Every row gives one point. To make a cloud, some directions were put in groups of two or more. Within a group, all points are equally far from the middle, so they leave a hole (a ring in 2 directions, a hollow ball in 3). The other directions are filled evenly. Then the cloud was stretched, turned, moved and blurred a little. How many holes are there, and how many directions does each take, smallest first?

Cloud (13 x 2):
[[-44  -8]
 [  4 -42]
 [-20 -20]
 [ 34  -8]
 [ 43  -4]
 [  2 -16]
 [ 43  28]
 [  9 -55]
 [ 31   5]
 [  1  54]
 [ 17  15]
 [ 29 -15]
 [  4 -25]]
Holes: 0

Cloud (20 x 3):
[[-14   9 -56]
 [-34  32  -8]
 [ 35  24 -37]
 [  0  46 -21]
 [-20 -34 -16]
 [-34 -28  -3]
 [-30 -31 -15]
 [-12  44 -13]
 [ 32 -17 -20]
 [-17  42 -17]
 [-30  28   6]
 [ 28 -11 -40]
 [-28  38 -19]
 [-11  26  17]
 [ 35  26 -14]
 [ 11   9 -57]
 [-24  40 -19]
 [-37 -26 -18]
 [ 31 -18 -28]
 [ 36  21  -7]]
Holes: 1 (3)

Cloud (20 x 3):
[[-12   9  25]
 [ 52 -12   4]
 [-20 -47 -22]
 [ 45 -22  24]
 [  8 -20 -21]
 [ 24  43  22]
 [ 18 -35 -14]
 [ 47   1  -2]
 [-28   8   0]
 [ 55   1   5]
 [ 59 -10 -21]
 [  7  37 -20]
 [ 57  -1 -12]
 [ 51  41  19]
 [-38 -11   1]
 [ 36  -9 -34]
 [ -2  15   2]
 [-50   5  28]
 [ -6  43   2]
 [-17   7   9]]
Holes: 0

Cloud (30 x 4):
[[-22  14 -24 -18]
 [ 33  32  26  32]
 [ 21  46  40   8]
 [-32  43   8   1]
 [ 31 -20  15  15]
 [ 16  60  18  -1]
 [-23  38 -24  11]
 [ 27  -7 -24  14]
 [  2  14  -8 -37]
 [-17  54  14 -11]
 [ 20  20  24 -32]
 [-33  27  10  33]
 [-25  23  39  16]
 [ 20  43  42  -2]
 [ -9 -20 -13 -23]
 [ 38  32  10  -5]
 [ 26   6  -4  48]
 [-19  27   2  51]
 [-20  41  37  19]
 [-10  53  25  32]
 [ 25  45  23  34]
 [  1  56 -12  -1]
 [  5   4  47  28]
 [ 36  23  21 -12]
 [ 12  62  14  15]
 [  4   8  53   9]
 [-23  43 -16  -2]
 [ 20  52 -10  16]
 [ 22  27   1 -30]
 [-27  31   3  40]]
Holes: 1 (4)

Cloud (49 x 6):
[[  4 -17  48 -19 -30  16]
 [ -4  29 -17 -26 -31  38]
 [  4 -14  10 -45 -27 -32]
 [ 41  11  58 -30  -7   7]
 [ 13  26   7  -6  19 -30]
 [ 53  14   6   3  17  40]
 [ -3 -30   4  29 -16 -28]
 [ 26 -50 -38   9 -14 -10]
 [ 13  27  11 -14 -36  39]
 [  0  36  13   1 -14  53]
 [-12 -36 -25   8 -32 -11]
 [-34  13  -4 -16  37 -10]
 [ 23 -53 -23 -12  18 -12]
 [ 21 -45 -16  16  38   4]
 [ 53 -28   9 -46 -19  30]
 [ 45  23  46  -8  20   3]
 [-21 -17  -2 -10  -9  56]
 [ 26  23   5  14   0  54]
 [  0   1  25 -48  40  47]
 [ 35  19  -2  27   9  44]
 [ -5 -28 -41  -3  33  15]
 [-37  25 -37   5  -4  10]
 [-33  -2   0 -12  37 -12]
 [ 37 -14  10 -11 -43  36]
 [-15 -10   3  -4   1  66]
 [ 12 -16  30 -59 -22 -11]
 [ 21 -37  11  12  51   1]
 [ 15 -31  40  19  24 -19]
 [-16   3  52  27  32  28]
 [ 31   2  44  16 -30  10]
 [ 38 -47   8  29  26  31]
 [ 57  -5   0  26 -11  19]
 [-47  11  17 -22   0  36]
 [  2  29  -9  38  -4  -1]
 [ 27 -40  18 -31  14  48]
 [  9 -30  19  46 -13 -10]
 [ 30  28  29   0  43   5]
 [ 11  23  46  -9  52  36]
 [ 40 -37  16   0 -24  42]
 [  9  41  42 -41   1  22]
 [  3 -31 -18  -4  48   1]
 [ 11  30   1 -13 -23  52]
 [ 46 -27  -6 -60 -21  15]
 [ 50 -47  20  13   7  36]
 [ -5  12 -54  -4   9  17]
 [-15  -4  30  42  13  47]
 [ 18  19 -12 -34  15 -30]
 [-46  32   0 -27  -5  27]
 [-29 -30 -15  23  -8 -10]]
Holes: 3 (2, 2, 2)
